Rows are points. Each copy is the shape, with its points in the same order, stretched, turned, moved and blurred by noise. Say if it was mirrored as well.

Shape (5 x 2):
[[-0.21  0.01]
 [ 0.46 -0.24]
 [ 0.34 -0.39]
 [-0.08  0.02]
 [-0.45  0.76]]
Copy 1 (5 x 2):
[[-0.03 -0.02]
 [ 0.54 -0.28]
 [ 0.41 -0.44]
 [ 0.16 -0.05]
 [-0.21  0.77]]
Copy 1 is: only turned
Copy 2 (5 x 2):
[[ 0.08  0.44]
 [-0.21 -0.33]
 [ 0.06 -0.33]
 [ 0.02  0.19]
 [-0.42  1.06]]
Copy 2 is: mirrored

Shape (8 x 2):
[[ 0.40  0.72]
 [-0.40  0.04]
 [ 0.51 -0.39]
 [-0.16  0.57]
 [ 0.39 -0.29]
 [-0.06 -0.17]
 [ 0.58  0.46]
 [ 0.02  0.30]]
Copy 1 (8 x 2):
[[ 0.13  0.76]
 [-0.28 -0.22]
 [ 0.65 -0.23]
 [-0.21  0.31]
 [ 0.56 -0.18]
 [ 0.07 -0.21]
 [ 0.37  0.57]
 [ 0.06  0.17]]
Copy 1 is: only turned
Copy 2 (8 x 2):
[[-0.17  0.65]
 [-0.22 -0.46]
 [ 0.78 -0.04]
 [-0.46  0.11]
 [ 0.60 -0.08]
 [ 0.19 -0.32]
 [ 0.14  0.61]
 [-0.12  0.05]]
Copy 2 is: only turned
Copy 3 (8 x 2):
[[ 0.60  0.61]
 [-0.33  0.29]
 [ 0.33 -0.40]
 [ 0.09  0.66]
 [ 0.24 -0.24]
 [-0.10 -0.04]
 [ 0.72  0.32]
 [ 0.13  0.36]]
Copy 3 is: only turned

Shape (7 x 3):
[[ 0.20  0.52  0.44]
 [-0.02  0.40 -0.11]
 [-0.30 -0.02  0.52]
 [-0.14  0.13  0.11]
 [-0.31 -0.03 -0.22]
 [ 0.59 -0.93 -0.19]
 [-0.44 -0.19  0.12]]
Copy 1 (7 x 3):
[[ 0.56  0.58 -0.01]
 [-0.02  0.46 -0.32]
 [ 0.06  0.18  0.55]
 [-0.03  0.28  0.02]
 [-0.38  0.14 -0.12]
 [ 0.41 -0.88 -0.31]
 [-0.33  0.05  0.29]]
Copy 1 is: only turned
Copy 2 (7 x 3):
[[ 0.42  0.14 -0.68]
 [-0.20  0.09 -0.60]
 [ 0.29 -0.64 -0.55]
 [-0.08 -0.21 -0.53]
 [-0.39 -0.31 -0.42]
 [-0.08 -0.26  0.76]
 [-0.20 -0.71 -0.47]]
Copy 2 is: mirrored
Copy 3 (7 x 3):
[[ 0.89  0.05  0.13]
 [ 0.46 -0.08 -0.20]
 [ 0.40 -0.20  0.66]
 [ 0.36 -0.12  0.20]
 [-0.02 -0.25  0.09]
 [-0.51  0.80  0.27]
 [ 0.06 -0.27  0.43]]
Copy 3 is: mirrored

Shape (8 x 4):
[[ 0.20 -0.31  0.23 -0.08]
 [ 0.10 -0.02 -0.70  1.02]
 [ 0.12 -0.27  0.29 -0.33]
 [ 0.05  0.49 -0.53  0.39]
 [-0.37 -0.07  0.27 -0.07]
 [ 0.18 -0.16  0.03  0.04]
 [ 0.15  0.03 -0.44  0.87]
 [ 0.19  0.15  0.59  0.02]]
Copy 1 (8 x 4):
[[ 0.38 -0.41  0.30 -0.10]
 [-0.89 -0.84 -0.35 -0.64]
 [ 0.54 -0.24  0.34  0.15]
 [-0.37 -0.30 -0.67 -0.24]
 [-0.02  0.19  0.31  0.21]
 [ 0.24 -0.39  0.10 -0.15]
 [-0.64 -0.68 -0.24 -0.65]
 [ 0.47  0.20  0.22 -0.41]]
Copy 1 is: mirrored
Copy 2 (8 x 4):
[[ 0.06 -0.30 -0.03  0.42]
 [-0.79  0.20  0.96  0.24]
 [ 0.17 -0.33 -0.21  0.28]
 [-0.29  0.27  0.60 -0.33]
 [-0.20  0.14 -0.36  0.25]
 [ 0.00 -0.20  0.13  0.26]
 [-0.52  0.23  0.78  0.28]
 [ 0.37  0.20 -0.08  0.34]]
Copy 2 is: mirrored
Copy 3 (8 x 4):
[[ 0.31  0.40  0.28  0.15]
 [-0.22 -0.65  0.31  1.20]
 [ 0.35  0.50  0.09 -0.04]
 [-0.35 -0.59 -0.03  0.41]
 [-0.25  0.55 -0.03  0.13]
 [ 0.22  0.11  0.18  0.22]
 [-0.22 -0.49  0.41  0.92]
 [-0.07  0.20  0.47 -0.33]]
Copy 3 is: mirrored
Copy 4 (8 x 4):
[[-0.01 -0.31 -0.04 -0.25]
 [-0.40 -0.14  0.08  1.09]
 [ 0.10 -0.22  0.06 -0.43]
 [-0.03  0.32  0.22  0.64]
 [-0.15  0.20 -0.15 -0.39]
 [ 0.02 -0.19  0.09 -0.02]
 [-0.28 -0.19  0.02  0.88]
 [ 0.42 -0.07 -0.38 -0.27]]
Copy 4 is: mirrored

Shape (11 x 6):
[[-0.37 -0.34  0.07  0.47  0.08  0.24]
 [-0.27 -0.54 -0.05  0.36  0.52 -0.54]
 [ 0.02  0.62  0.66 -0.12  0.30 -0.58]
 [-0.03 -0.51 -0.06  0.10 -0.63 -0.06]
 [-0.33 -0.08 -0.22  0.39 -0.25  0.45]
 [ 0.17 -0.42  0.69 -0.29 -0.31  0.58]
 [ 0.62 -0.19  0.33 -0.20 -0.01  0.13]
 [ 0.79  0.27  0.28  0.29 -0.32 -0.41]
 [ 0.11 -0.34  0.02 -0.48 -0.27  0.07]
 [-0.17  0.36  0.42  0.02 -0.46  0.05]
 [ 0.76  0.15 -0.20  0.58  0.41  0.06]]
Copy 1 (11 x 6):
[[ 0.18  0.14  0.64 -0.60  0.11 -0.24]
 [-0.19 -0.06  0.29 -0.43  0.40 -0.83]
 [-0.51 -0.29  0.44  0.53  0.04  0.13]
 [ 0.35 -0.35  0.21 -0.34 -0.62 -0.34]
 [ 0.37  0.35  0.37 -0.45 -0.23  0.05]
 [ 0.67 -0.75  0.67 -0.21 -0.04  0.40]
 [ 0.59 -0.51  0.35  0.41  0.12  0.05]
 [ 0.24 -0.18  0.54  0.95 -0.51 -0.26]
 [ 0.44 -0.56 -0.13 -0.14 -0.15  0.05]
 [-0.04 -0.16  0.52  0.04 -0.57  0.37]
 [ 0.54  0.41  0.49  0.78  0.36 -0.34]]
Copy 1 is: mirrored
Copy 2 (11 x 6):
[[ 0.10 -0.32  0.50  0.29  0.05 -0.62]
 [-0.13  0.31  0.46  0.21  0.50 -0.81]
 [-0.31  0.73  0.59 -0.62  0.14  0.20]
 [-0.07 -0.01 -0.11  0.04 -0.38 -0.60]
 [ 0.37 -0.57  0.33 -0.04 -0.16 -0.53]
 [-0.17 -0.22 -0.09  0.47 -0.26  0.35]
 [ 0.13  0.39 -0.20  0.19  0.11  0.21]
 [ 0.35  1.06  0.12 -0.25 -0.32 -0.22]
 [-0.24  0.00 -0.38 -0.09  0.10 -0.06]
 [-0.14  0.00  0.41 -0.46 -0.45  0.03]
 [ 0.85  0.62  0.32  0.13  0.32 -0.21]]
Copy 2 is: mirrored

Shape (11 x 6):
[[-0.23  0.99 -0.41 -0.04 -0.25  0.12]
 [-0.02 -0.45 -0.40 -0.78  0.36  0.13]
 [-0.12  0.64  0.16  0.17  0.22  0.31]
 [ 0.07 -0.12  0.03  0.03 -0.37  0.15]
 [ 0.05  0.84 -0.32  0.21  0.09  0.08]
 [-0.53  0.42  0.10  0.54  0.10  0.10]
 [ 0.07 -0.51  0.05 -0.61  0.33 -0.39]
 [-0.25 -0.42 -0.44 -0.43  0.04 -0.14]
 [-0.03 -0.56 -0.56 -0.17  0.47 -0.40]
 [-0.27 -0.79 -0.12  0.27 -0.21  0.50]
 [ 0.14 -0.37 -0.53  0.11 -0.14  0.35]]
Copy 1 (11 x 6):
[[-0.73  0.38 -0.50 -0.04  0.08 -0.46]
 [ 0.10 -0.68  0.40 -0.70  0.22  0.15]
 [-0.22  0.40 -0.09  0.20  0.53 -0.25]
 [ 0.12  0.16  0.09 -0.01 -0.16  0.18]
 [-0.41  0.14 -0.55  0.18  0.26 -0.40]
 [-0.37  0.24  0.21  0.64  0.21 -0.25]
 [ 0.45 -0.56  0.59 -0.39  0.04 -0.28]
 [-0.07 -0.62  0.42 -0.32 -0.19  0.01]
 [ 0.11 -1.08  0.38 -0.04 -0.10 -0.15]
 [ 0.15 -0.24  0.58  0.21 -0.10  0.84]
 [ 0.02 -0.39 -0.07 -0.02 -0.06  0.56]]
Copy 1 is: only turned
Copy 2 (11 x 6):
[[-0.72  0.52  0.29 -0.76  0.62  0.05]
 [ 0.08 -0.11 -0.42 -0.33 -0.86  0.29]
 [-0.20  0.37  0.43 -0.43  0.57  0.39]
 [-0.15 -0.31  0.24 -0.01  0.09 -0.13]
 [-0.34  0.36 -0.04 -0.63  0.88  0.10]
 [-0.23  0.51  0.40  0.23  0.67  0.28]
 [ 0.58 -0.06 -0.20 -0.10 -0.75 -0.20]
 [-0.09  0.03 -0.38  0.04 -0.58 -0.06]
 [ 0.38  0.12 -0.83  0.12 -0.36  0.02]
 [-0.36 -0.54  0.05  0.73 -0.22  0.35]
 [-0.33 -0.47 -0.33  0.10  0.06  0.26]]
Copy 2 is: mirrored
Copy 3 (11 x 6):
[[-0.89  0.06 -0.19 -0.20 -0.47  0.05]
 [-0.01 -0.56 -0.80  0.12  0.29 -0.69]
 [-0.52 -0.07  0.04  0.25 -0.02  0.36]
 [ 0.08 -0.39  0.14 -0.09 -0.14 -0.19]
 [-0.66  0.36 -0.14  0.07 -0.28  0.13]
 [-0.52 -0.17  0.46  0.53 -0.29  0.10]
 [-0.05 -0.47 -0.21  0.01  0.63 -0.80]
 [-0.11 -0.56 -0.37  0.12 -0.04 -0.86]
 [-0.01 -0.12 -0.32  0.42  0.11 -1.05]
 [ 0.59 -0.80  0.12  0.48 -0.44 -0.29]
 [ 0.33 -0.25 -0.27  0.21 -0.43 -0.38]]
Copy 3 is: only turned

Shape (13 x 8):
[[ 0.25 -0.16  0.49 -0.36 -0.57  0.08 -0.12 -0.02]
 [-0.01 -0.27 -0.79  0.00  0.08  0.09 -0.97  0.37]
 [-0.05 -0.08 -0.48  0.00 -0.40  0.07 -0.20  0.28]
 [ 0.06  0.26  0.35  0.32  0.47  0.36  0.39  0.04]
 [-0.18  0.08  0.28  0.76 -0.35  0.05  0.00  0.31]
 [-0.21  0.08  0.33 -0.41 -0.23  0.12  0.11  0.13]
 [-0.11 -0.15  0.21 -0.45 -0.46  0.14  0.21  0.07]
 [ 0.83  1.44 -0.57  0.19 -0.22  0.68  0.31  0.34]
 [-0.21 -0.28 -0.20 -0.10 -0.45  1.23 -0.24  0.17]
 [ 0.27 -0.29  0.24  0.05 -0.01  0.08  0.29  0.36]
 [ 0.31  0.06  0.42 -0.40 -0.35  0.03  0.00 -0.05]
 [-0.26 -0.22  0.43  0.47  0.53  0.12 -0.04  0.13]
 [-0.22 -0.28  0.23 -0.07 -0.43 -0.01  0.40 -0.61]]
Copy 1 (13 x 8):
[[-0.24  0.32 -0.85 -0.13  0.12  0.18  0.15 -0.09]
 [-0.22 -0.19 -0.17  1.09  0.77 -0.44 -0.35  0.47]
 [-0.05 -0.21 -0.48  0.60  0.14 -0.09 -0.23  0.46]
 [ 0.31 -0.33 -0.03 -0.13 -0.09  0.64 -0.30 -0.26]
 [ 0.01  0.04 -0.19  0.59 -0.38  0.46  0.11 -0.34]
 [-0.32  0.13 -0.33 -0.08 -0.10  0.31  0.06  0.34]
 [-0.36  0.01 -0.57 -0.21 -0.08  0.36  0.01  0.19]
 [ 1.74 -0.06 -0.37  0.32  0.05 -0.11 -0.40  1.03]
 [-0.12  0.04 -0.88  0.71  0.46  0.90 -0.55  0.47]
 [-0.07 -0.28 -0.50  0.02  0.04  0.45  0.22 -0.09]
 [-0.06  0.25 -0.61 -0.36  0.13  0.16  0.00  0.03]
 [-0.39 -0.19  0.21  0.23  0.07  0.56 -0.15 -0.51]
 [-0.48 -0.03 -0.71 -0.24 -0.44  0.37 -0.49 -0.56]]
Copy 1 is: mirrored
Copy 2 (13 x 8):
[[ 0.22  0.21  0.51 -0.99 -0.34  0.02  0.11 -0.21]
 [ 0.31  0.20 -0.58 -0.17 -0.18 -0.29 -0.86 -0.44]
 [ 0.23  0.25 -0.34 -0.27 -0.44 -0.04  0.00 -0.33]
 [-0.29 -0.44  0.10  0.05  0.46  0.52  0.31  0.38]
 [ 0.07  0.33 -0.17 -0.29 -0.38  0.67  0.09  0.37]
 [-0.33 -0.08  0.28 -0.70 -0.37 -0.03  0.11 -0.02]
 [-0.12  0.00  0.33 -0.69 -0.57  0.05  0.19 -0.25]
 [-0.11  0.56 -0.96 -0.23  0.74 -0.15  1.29  0.28]
 [-0.22 -0.13 -0.58 -0.92 -0.30  0.57 -0.07 -0.90]
 [ 0.39 -0.40  0.14 -0.36 -0.12  0.20  0.26  0.05]
 [ 0.10  0.19  0.41 -0.82 -0.05 -0.16  0.19 -0.01]
 [-0.15 -0.42  0.31 -0.01  0.12  0.63 -0.51  0.36]
 [-0.33  0.28  0.67 -0.07 -0.47  0.31  0.28 -0.37]]
Copy 2 is: only turned
Copy 3 (13 x 8):
[[-0.15 -0.24  0.17 -0.35 -0.66 -0.17 -0.50  0.15]
 [ 0.12  0.20 -0.46  0.54 -0.31 -0.43  0.32 -1.05]
 [ 0.01  0.01 -0.36  0.43 -0.41 -0.37  0.11 -0.12]
 [-0.16 -0.28  0.28 -0.08  0.45  0.29  0.29  0.19]
 [-0.46 -0.37  0.35  0.26 -0.10 -0.54  0.29  0.29]
 [-0.07 -0.09 -0.07 -0.47 -0.37 -0.17  0.01  0.24]
 [ 0.01 -0.22 -0.27 -0.37 -0.56 -0.21 -0.20  0.35]
 [-0.37  0.74 -0.26  1.05 -0.03  0.84 -0.05  0.48]
 [-0.29 -0.76 -0.63  0.33 -0.90  0.20  0.44 -0.37]
 [ 0.40 -0.24  0.24  0.04 -0.17 -0.05  0.03  0.03]
 [-0.12 -0.06  0.13 -0.31 -0.47 -0.06 -0.47  0.19]
 [-0.07 -0.52  0.44 -0.24  0.32 -0.23  0.51 -0.19]
 [-0.11 -0.73 -0.20 -0.56 -0.02 -0.55 -0.55  0.49]]
Copy 3 is: mirrored
Copy 4 (13 x 8):
[[ 0.04 -0.30  0.24  0.07 -0.38 -0.36 -0.59 -0.09]
 [ 0.31  0.12 -0.80 -0.55  0.85  0.36 -0.60 -0.65]
 [ 0.20  0.14 -0.52 -0.12  0.37 -0.24 -0.42 -0.08]
 [ 0.18 -0.27  0.27  0.16  0.18  0.18  0.39  0.38]
 [ 0.22 -0.18 -0.35 -0.29 -0.15 -0.15  0.07  0.68]
 [-0.23  0.01  0.31 -0.07 -0.01 -0.27 -0.21 -0.06]
 [-0.24 -0.12  0.15  0.10 -0.11 -0.53 -0.25 -0.08]
 [ 0.84  0.70  0.16  0.60  0.68  0.14 -0.55  0.82]
 [-0.68 -0.20 -0.50  0.52  0.28  0.31 -0.44 -0.03]
 [ 0.11 -0.59  0.05  0.03  0.24 -0.42 -0.17  0.18]
 [ 0.13 -0.20  0.46  0.07 -0.23 -0.27 -0.47 -0.09]
 [ 0.09 -0.46  0.02 -0.35  0.18  0.25  0.48  0.19]
 [-0.09 -0.20  0.05  0.30 -0.71 -0.43  0.39 -0.15]]
Copy 4 is: mirrored

Shape (12 x 9):
[[-0.49  0.12 -0.40 -0.60  0.65 -0.09 -0.01 -0.47 -0.55]
 [-0.24  0.23  0.27  0.20 -0.23 -0.03  0.01 -0.02 -0.11]
 [-0.11 -0.49 -0.43 -0.33 -0.32  0.15 -0.38  0.01  0.10]
 [-0.49 -0.29 -0.03 -0.76 -0.31  0.13  0.33  0.13  0.05]
 [-0.01 -0.44 -0.33  0.72 -0.10  0.33 -0.43  0.03 -0.47]
 [ 0.14  0.45 -0.24 -0.65 -0.23  0.55 -0.30 -0.02  0.27]
 [ 0.41  0.20 -0.10 -0.23 -0.71 -0.09 -0.02  0.17  0.28]
 [-0.23 -0.31 -0.44 -0.28  0.23  0.45  0.49  0.46  0.38]
 [-0.07 -0.48  0.04  0.20  0.33 -0.37  0.01 -0.97  0.60]
 [-0.32 -0.78  0.60 -0.30 -0.22 -0.65 -0.43  0.30  0.37]
 [-0.11 -0.16  0.70  0.25  0.05  0.09  0.30 -0.08 -0.19]
 [-0.38  0.18 -0.21  0.30  0.18 -0.18 -0.68 -0.91  0.43]]
Copy 1 (12 x 9):
[[-0.76  0.00 -0.60 -0.54  0.51  0.25  0.61 -0.12 -0.05]
 [-0.38 -0.11  0.29  0.46  0.06 -0.21 -0.02  0.22  0.09]
 [-0.42 -0.44 -0.11 -0.51 -0.32 -0.16 -0.46  0.33 -0.06]
 [-0.40 -0.11  0.48 -0.74  0.02 -0.39  0.08  0.33  0.21]
 [-0.49 -0.80 -0.16  0.36 -0.15  0.03 -0.30  0.30 -0.85]
 [-0.18  0.06  0.10 -0.42 -0.35  0.65 -0.36  0.52  0.38]
 [ 0.31 -0.01  0.39  0.03 -0.52 -0.09 -0.59  0.03  0.33]
 [ 0.27 -0.30  0.07 -0.72  0.23 -0.21  0.14  0.80 -0.11]
 [-0.41  0.30 -0.68 -0.07  0.80 -0.66 -0.76  0.12 -0.04]
 [-0.58 -0.86  0.26  0.00  0.20 -1.03 -0.66  0.09  0.77]
 [-0.32 -0.33  0.58  0.36  0.65 -0.23 -0.11  0.16 -0.08]
 [-0.91  0.36 -0.94  0.38  0.19 -0.23 -0.59  0.41  0.22]]
Copy 1 is: mirrored
Copy 2 (12 x 9):
[[-0.02  0.38 -0.50 -0.83  0.43 -0.41 -0.25  0.38  0.13]
 [-0.24  0.14  0.12  0.10 -0.01  0.44 -0.20  0.39  0.26]
 [-0.08 -0.41 -0.05 -0.64 -0.27  0.27  0.15 -0.11 -0.04]
 [-0.03  0.17 -0.28 -0.92  0.21  0.59  0.32  0.44  0.11]
 [-0.44 -0.70  0.03  0.16  0.03  0.31 -0.51 -0.11 -0.27]
 [ 0.61  0.45 -0.37 -0.46 -0.31  0.52  0.02 -0.28  0.21]
 [ 0.47 -0.06  0.04  0.04 -0.46  0.53  0.34  0.19  0.23]
 [ 0.16 -0.24 -0.06 -0.68  0.91  0.50  0.39 -0.24 -0.04]
 [ 0.01 -0.36  0.76 -0.62  0.09 -0.25 -0.30  0.28  0.74]
 [-0.69 -0.03  0.98 -0.63 -0.45  0.26  0.41  0.47 -0.25]
 [-0.17  0.02  0.47 -0.03  0.32  0.55 -0.42  0.58 -0.17]
 [-0.30  0.08  0.27 -0.43 -0.37 -0.22 -0.55 -0.12  0.94]]
Copy 2 is: mirrored
Copy 3 (12 x 9):
[[ 0.08 -0.06 -0.32 -0.56  0.16  0.27  0.36  1.08 -0.11]
 [ 0.01  0.04  0.17  0.08  0.11  0.33  0.25 -0.02 -0.11]
 [-0.23 -0.32 -0.28 -0.38 -0.06 -0.34 -0.15  0.23 -0.32]
 [-0.50  0.02 -0.07 -0.36  0.40 -0.23  0.31  0.38 -0.39]
 [ 0.51 -0.64 -0.17  0.33 -0.22 -0.19 -0.13  0.17 -0.43]
 [-0.52  0.16 -0.58  0.00  0.11  0.52 -0.36  0.16  0.12]
 [-0.30  0.36 -0.26 -0.15 -0.13 -0.04 -0.18 -0.38  0.04]
 [-0.30  0.04 -0.37  0.31  0.80 -0.33  0.11  0.36  0.20]
 [ 0.22 -0.59 -0.03 -0.79  0.44  0.02  0.39  0.00  0.61]
 [-0.07 -0.17  0.70 -0.70  0.42 -0.32 -0.25  0.05 -0.43]
 [ 0.31 -0.01  0.12  0.01  0.57  0.44  0.39 -0.04 -0.55]
 [ 0.01 -0.66 -0.06 -0.40 -0.12  0.57  0.08  0.26  0.83]]
Copy 3 is: mirrored
Copy 4 (12 x 9):
[[-0.39  0.60 -0.22  0.22  0.85 -0.28  0.10 -0.50 -0.22]
 [-0.16 -0.06  0.39  0.02 -0.32 -0.09  0.30  0.15 -0.05]
 [-0.22 -0.03 -0.45 -0.04 -0.13  0.00 -0.48  0.07 -0.23]
 [-0.32 -0.05 -0.77 -0.28 -0.32 -0.02  0.35 -0.18 -0.13]
 [ 0.28 -0.19  0.46  0.19  0.06  0.01 -0.21  0.43 -0.71]
 [-0.68  0.52 -0.05 -0.38 -0.08  0.60 -0.26  0.18  0.09]
 [-0.06  0.08 -0.01 -0.35 -0.65  0.21 -0.21  0.39  0.50]
 [-0.17 -0.33 -0.71 -0.09  0.19  0.63  0.32  0.18  0.02]
 [ 0.08 -0.41  0.16  0.62  0.18  0.00 -0.32 -1.07  0.37]
 [-0.39 -0.91 -0.37 -0.23 -0.45 -0.85 -0.28 -0.29  0.31]
 [ 0.12 -0.36  0.49 -0.34 -0.12 -0.15  0.51 -0.25 -0.16]
 [-0.59  0.11  0.45  0.92  0.24  0.06 -0.50 -0.51  0.14]]
Copy 4 is: only turned
